Each row of a before or after table is a point. One or more steps were done to the points. Then noise was added and the rows were shuffled. The steps act on columns, c1 being the first. What was done? A step turns or swaps two columns, mirrors them in a line or flattens them onto one, adds a multiple of one to another, or multiplies or shifts one. Angles are multiples of 10 degrees, from the lower column toward the higher: turns from -170 to 170, lines from 10 to 170 but not 90. Use the fewest steps. Two steps may share a column if one is a turn and the other turns, adds or multiplies; they go together, in the order done. Otherwise the lowest column goes first.

Before (12 x 2)
[[ 51  17]
 [-20   2]
 [ 48 -18]
 [-42  19]
 [ 34  10]
 [-77 -17]
 [ 29  26]
 [ 48  13]
 [-53  -2]
 [ 25  22]
 [ 33 -32]
 [-92  20]]
After (12 x 2)
[[ -1 -32]
 [ -3 -19]
 [ -2 -37]
 [  0  -7]
 [  4 -57]
 [  5   0]
 [  0   7]
 [  4  -9]
 [  2  -2]
 [  3  -4]
 [ -1 -22]
 [  1   4]]
Steps: multiply c1 by 0; shift c2 by -20

Before (12 x 6)
[[-23   4   2  -8  20  -4]
 [ 34  16 -33  -6   3  11]
 [-17  -3 -36 -22   5  24]
 [ -5   8 -36  25   3  62]
 [-16  28 -31 -13 -27  39]
 [-23  15 -23 -17   7   2]
 [ 55  36  60  14  -2  39]
 [-13   5 -28  26  16 -15]
 [-32  39 -38 -21  22 -11]
 [-22  13  63   9  22  41]
 [ 30   7 -35 -23   6   4]
 [-22   1  24  19 -61  88]]
After (12 x 6)
[[ -38    2    7   16  -48   28]
 [  23    6    9    5  -30   -3]
 [  17    8    4   29  -77   50]
 [  46  -12  -62   11  -29   -9]
 [ -27  -20  -85   33  -52   -9]
 [  17   13   45   42  -29   16]
 [  48  -20  -63   -2 -110   51]
 [   9  -26  -11    4  -47   72]
 [   1  -26   32    1  -33    6]
 [ -36   22   12   10  -44   25]
 [  11   23   17    1  -45   41]
 [  16   14   23   19  -43   16]]
Steps: turn c3 and c6 by -40 degrees; turn c1 and c3 by -160 degrees; turn c2 and c4 by 100 degrees; shift c5 by -50

Before (14 x 12)
[[ 20  -5   7 -25 -47 -52 -20  11  -7   6  18  38]
 [ -6 -20   6  36  -1  10  10   2 -42 -21 -33  13]
 [  2   4   6 -29   6 -51  -3 -12  35  -8  -7  51]
 [ -7  30  -4 -22 -18   4  75 -48  25 -20  11 -17]
 [ 45  -6   0 -36 -14  24 -18  15  -5   4   6  47]
 [ -3 -12  63 -33 -25  26  -6 -17  21 -23   4  44]
 [ 30 -33   3   3  -8  25 -39   6  25  49  17 -15]
 [-10 -12  17 -41 -25  26 -27  22  26 -21  10  -6]
 [ -7   9   2 -28 -15 -44 -27  27  23  57 -17  47]
 [  0  -5  33  -1  11  15 -30 -10 -22  91 -66  50]
 [ 59 -19  14 -24 -18   0 -14  23  18 -20   8 -66]
 [-11 -32  24 -39   9  16 -11 -22 -30  15 -14  32]
 [-10 -27  16 -39 -38  12 -31 -28  23 -13 -40  40]
 [  0 -26  10 -31 -19  19 109 -12  17  -7  10  35]]
After (14 x 12)
[[  2   2  35 -86  16  16 -69  -8  48  30 -28 -24]
 [ 44  -4  -2 -17 -18  22   6  14  46 -31 -18  -5]
 [  1  -1  10  -3 -26  17   8  -7  34 -34 109  16]
 [-10  -3  18   5 -32  25  11  23  -5 -42 -28  28]
 [ 19  -1   6 -14 -64 -51  17  13  39 -21 -20  -7]
 [ 60  -3  14   9 -23  -1   9  25 -64 -31 -14  20]
 [ -9   3  14  -3 -51  13 -40 -22  40 -42 -29  25]
 [  3   1   8  -3   8 -52  -4 -11  50 -33  -3  34]
 [ -2   2  61   9 -33  27   5 -13  41 -39  -5  23]
 [-11   2  23 -26  11  18 -15 -18  32 -33 -11 -27]
 [ -5  -4   4 -64 -20 -44 -18  26  48  -7 -26  21]
 [ -8   8  -2  12 -22   5  11 -51 -17 -27  73  25]
 [ -5   0   7  32  -2  10 -34   6  15  27  10 -42]
 [ 30  -3   3 -48 -10  24  18  10 -15  18 -39  24]]
Steps: flatten c2 and c8 onto the line at 100 degrees; turn c4 and c10 by 70 degrees; multiply c5 by 1.3; swap c7 and c11; swap c9 and c12
